Each row is a point. A path goes straight from each point to the next, and from the last back to the first. The post is the endless flat space through its rows: a point in 2 columns, a line in 3, a plane in 4, and so on, so that a path can go around it. Count how often the path circles the post. Going back the other way cancels.

Post (1 x 2):
[[-1 21]]
Path:
[[ 46  59]
 [ 22  -2]
 [ 23  29]
 [ 55  63]
 [ 75  16]
 [-11  -7]
 [-35  10]
 [-13  50]]
Times around: 1

Post:
[[ 12  31 -19  43   1  26 -52  12]
 [ 43  20  57 -32  19  13 -40  -1]
 [-21 -15 -36 -86  38  -2  46  14]
 [-29  13 -50 -40 -33  30  45 -31]
 [ -4  26  23 -30 -31 -25 -15  37]
 [-26   5 -61  32  26  46  78  89]
 [ 35  -1   0  25  13  -8 -15 -23]]
Path (20 x 8):
[[-35  47 -59   7 -14 -35  72 -16]
 [ 31  11 -12 -11  -5  -7  95  27]
 [  3  21 -35  -3  -1  47  12  55]
 [ 18  14 -37 -50  -1  11  23 -21]
 [  4  50  -8  40  -1  17 -19  47]
 [ -3   7  43 -39  28 -58 -39  -8]
 [ -7 -12 -26  -2  30  26  18  12]
 [-13 -20   1 -55 -35  -5  14  -9]
 [-23 -13  -2  -5  -5  -4   4  -9]
 [  4  15  27  17  10   4 -17 -44]
 [-11   2 -23   4   8  -7 -37  28]
 [  2   5  -7 -61 -29  12 -32 -43]
 [ 30  -3 -48 -68  10  30  20  19]
 [ 16  44  -7 -50 -23  -7   1  -2]
 [  0  42 -30  25  47  19  14  46]
 [-43  15   9 -20  12  31  31 -20]
 [-11  39  28 -28  23 -11  16  20]
 [  6  26 -49  19  43 -15  25  41]
 [ 25   1 -12 -34  24  -3  51  27]
 [-20  46 -21 -15  10  19  -3  27]]
Times around: 1

Post (13 x 14):
[[ 23 -17 -27  58  31 -40  43  42 -29   4  -4  26  26 -19]
 [  5 -45 -51  27 -39  -3 -16  42  36   0  49 -20 -32   1]
 [ -5  -2  12  -6  -4  20 -25  12   0 -85  19  -2  58  64]
 [ 47 -30   6  -1 -42  22   3  -7  50   3  20 -12  13  80]
 [ 39 -30  38  52 -31 -32   1  32  80 -38  53 -14  13  -3]
 [ 15 -38  19  -1   1  -7  -1  -2  29 -50 -14 -82  95 -34]
 [  6 -32  -4 -31 -49  -5 -20  45  -7  15   6  36  -1   2]
 [-59 -28 -12   0  -9  14  63 -29   7 -33 -33  69 -50  33]
 [-49 -36  31  -7  11  61  74  43 -21  22 -20  -9 -38 -68]
 [ 16 -12  28  31 -40  29  15  -8 -64  39   1 -20  18 -42]
 [ -2 -32 -26 -44 -34 -21  59 -19 -52 -20  34 -29  58  21]
 [ 24  26  28  14 -47  15 -55  39  13 -46 -33 -51 -16  92]
 [ -4 -52   0 -64  19 -31 -12 -51  41  35  56 -12 -14 -12]]
Path, 13 rows:
[[-13 -57  14  14 -14  32  34   2  -6  24   0  -5  14  10]
 [ -3 -68 -14  14 -26 -39  -5   9 -11 -28  24 -22  14 -64]
 [ 27 -31  -5  20 -14 -41 -12 -14  22 -12  -1 -10 -45 -12]
 [ 60 -23   4  -9 -13  55  -9 -26  54 -19 -38 -37  26  11]
 [ 37 -24 -15  23 -12   4  -2  16  77 -11  45   1   7  -4]
 [-13  -9  58 -68 -21  -5  14 -10  -2  -5  39 -21  34  28]
 [-73 -35  22  33 -16  45   8  51  18 -55   8  20  10  17]
 [ -2 -21  23   6 -17 -30  49  -4 -11  14 -26 -28 -55   7]
 [ 27 -12  40 -20 -29   1  -8   8  25 -44  -6  -6 -13  49]
 [  6   0 -15 -48 -42   8 -39  16 -34   6   0   6   5 -12]
 [  5 -11 -29  32 -55 -57   7 -28 -20  57  13  62 -15 -17]
 [-14 -44   7  36 -25 -19  40  14   4 -23 -11 -64  32  -8]
 [ 16 -51  29   5 -56  12  12 -19 -14  -5  52 -46  40  -7]]
Times around: 2
